Each row is a point. To make a cloud, some directions were put in groups of two or more. Within a group, all points are equally far from the middle, so they leave a hole (a ring in 2 directions, a hollow ball in 3). The other directions are filled evenly. Then the cloud was stretched, turned, moved and blurred a little. How many holes are there, and how many directions does each take, smallest first?

Cloud (22 x 3):
37, 29, 13
1, -31, -29
-37, 19, -35
-11, -31, -2
-6, -24, -7
-16, -1, 18
-10, -15, 0
-7, 27, 23
-51, -23, 12
-20, 16, 12
-60, 41, -15
27, 17, 18
-45, -36, 43
-20, -38, -7
13, 22, -2
-60, -41, -4
-11, -39, 21
-20, -25, -3
-23, 19, 19
-27, -41, -17
-41, -58, 31
11, -31, -49
Holes: 0

Cloud (51 x 6):
-22, -50, 1, 10, 45, 1
26, 24, 18, -16, 39, -27
16, 52, 2, -30, 9, -38
9, -23, -26, 35, 0, 14
-3, -33, -17, 48, -16, 18
-4, 39, -13, -29, -37, 16
10, -41, 11, 55, -13, -1
9, -32, -22, 42, -28, -1
8, 43, 3, -19, -61, 1
-31, 39, 0, 41, -15, 23
0, -1, -2, -16, 39, 25
25, 33, 37, 1, -1, 6
-44, 20, -14, 43, -29, 0
-29, 44, 16, -36, 14, -6
13, 0, 43, -30, 32, -16
32, 8, 31, -21, 17, 0
-19, 52, -36, -30, 5, -1
-7, -21, 24, -41, 5, 9
12, -27, -26, 37, -11, 6
27, 25, 15, -14, 39, -28
-37, -57, 3, 13, -8, 12
-19, -21, 32, -24, 26, 15
-1, 34, 11, 6, -79, -11
-16, -35, 51, 12, -52, 17
-5, 50, -1, -55, -19, -15
-22, -7, -28, 32, -46, 20
-21, 41, -15, 2, -60, 22
15, -32, -16, 42, -16, 1
-12, -10, -9, 25, -28, 37
6, -56, 40, -7, 3, -23
-25, -67, -13, 25, -11, -13
-17, 42, 15, -50, -14, -24
9, -32, -21, -23, 9, -42
3, -36, 48, -4, 16, -24
-26, 54, 3, 5, -71, 16
16, 43, -17, 6, -37, -28
17, 1, 28, -37, 13, 11
-49, 5, 22, 21, -1, 9
33, -9, -18, -7, -8, -20
-1, -40, -17, -17, 0, -43
-20, -9, 47, 28, -34, 36
20, 42, -23, -20, -8, -38
0, 32, 0, -18, -53, 19
-1, -2, -10, -5, 54, 19
-22, 0, -34, 42, -49, -8
-3, -71, 13, 20, 21, -24
-28, -30, 22, -8, 31, 15
0, 20, 12, 6, -83, -8
-7, 24, 39, -32, 14, -26
20, -37, 15, -9, 49, -29
-14, 76, -10, -14, -4, 14
Holes: 3 (2, 2, 2)

Cloud (76 x 8):
-36, 44, 32, 9, -27, -7, 12, -20
-20, -1, -10, 23, -36, -32, -25, 17
51, 22, -30, 13, -20, -2, -21, -8
16, 0, 41, 14, 1, 35, -10, -50
-22, -15, -25, -24, -25, -51, 0, 7
-24, 30, 0, -34, -1, 4, -33, -35
2, 18, -28, 3, -50, -18, 20, -28
7, 16, -23, -6, 2, -39, -51, 10
5, -3, -66, 2, -7, -2, 36, 20
0, 38, -25, 16, 9, 15, 60, 13
-12, -43, -22, -53, -30, -10, 9, 7
-15, -9, -31, 14, 33, -48, -5, 10
3, -54, 17, 51, -27, 42, 20, -28
28, -62, -15, 60, -24, -22, 4, -21
43, -24, -7, -28, 25, 32, 15, -28
-7, 6, -62, 27, -26, -23, 24, 3
-26, -10, -16, 24, 25, 16, 38, 42
-1, -60, -37, 30, -40, -29, -9, -32
-27, -53, 10, -7, 1, 30, -44, 14
-24, -31, -28, 4, 41, 8, 20, 22
0, -64, -19, -12, 23, 2, 29, -38
32, 28, -21, 24, 3, 22, -11, -55
-11, 17, -18, -63, 3, -10, -28, -33
-4, 6, -5, 47, -56, 17, 19, -42
-19, 4, -31, 38, -36, -17, -24, 23
9, -34, -42, 44, -5, -43, 34, -20
16, 17, -8, -70, 6, 21, -28, 21
-3, -40, -10, 10, -24, 25, 62, -13
15, 21, -15, 31, -21, 61, -8, -18
-8, -24, -66, -31, -2, 16, 3, 10
-15, 44, -10, 21, -31, 18, -31, 31
-10, 9, 48, -5, -29, 10, -26, -16
-2, 26, 4, 40, 17, -12, -16, -1
21, -5, -30, -9, -19, 11, -22, 38
-4, 65, -33, 10, -49, -10, 24, -5
7, -2, 25, -23, -20, -32, -35, -31
-13, -68, 12, -15, 21, 21, -33, 8
-21, -18, -3, 8, 29, 28, 10, 40
4, -2, -30, 68, 7, -20, 14, -15
10, 0, 2, 1, 1, -37, 40, -33
1, -80, -18, 8, -28, 16, -44, -21
-12, -12, -18, -33, -32, -36, -12, -23
-3, -3, -29, 21, -39, 18, 65, 26
9, 54, 10, -7, -27, 6, -27, 37
4, -34, 22, 68, -14, 1, 19, 4
10, -73, -20, 24, -42, -11, -26, -28
15, -13, 3, -21, 27, 0, -30, 33
-39, 52, -22, 9, -6, -1, -26, 13
10, -77, 6, 42, 6, -7, -14, -57
11, 15, 37, 50, -16, -2, 14, -8
-31, -48, 35, 6, -12, 19, 19, 24
-22, 19, -24, -58, -25, 17, 1, -23
47, -21, -29, -5, 25, 11, 19, 5
35, 25, -14, 42, 9, 10, -7, -29
-3, 17, 41, 46, -20, -2, 13, -23
23, -9, 6, 62, -5, 2, 14, 8
-3, 7, -66, 1, -16, -6, 34, 21
-35, 38, 13, -58, -35, 28, 24, 1
-11, -47, 13, 31, 2, -6, 30, 44
14, -27, -22, -9, -4, -2, 36, -62
38, -19, -8, -49, -33, 33, 17, -26
49, -6, -6, 26, 21, 12, -6, -9
-11, -42, -20, 8, 40, 15, 16, 27
-3, -27, -1, 42, 31, 3, -34, 1
-26, -24, -37, -11, 43, -25, -3, 15
28, -23, -7, 28, 22, 31, -1, -2
-4, -43, 8, 79, -38, 20, 23, -19
0, -39, -10, 26, -35, 52, -15, -28
19, -13, -26, -6, -5, 57, 19, -9
5, 69, -43, -12, -40, -5, 42, 4
14, -13, 28, 30, -35, 46, 44, -16
-16, -13, -31, 78, 2, -22, 27, -5
-18, 22, -23, -28, -53, 1, 37, -5
-23, 21, 2, 57, 12, -3, -13, 9
-15, -38, 24, -22, 1, 6, 33, 4
-20, -2, -47, 25, -44, -24, 20, 1
Holes: 3 (2, 2, 2)
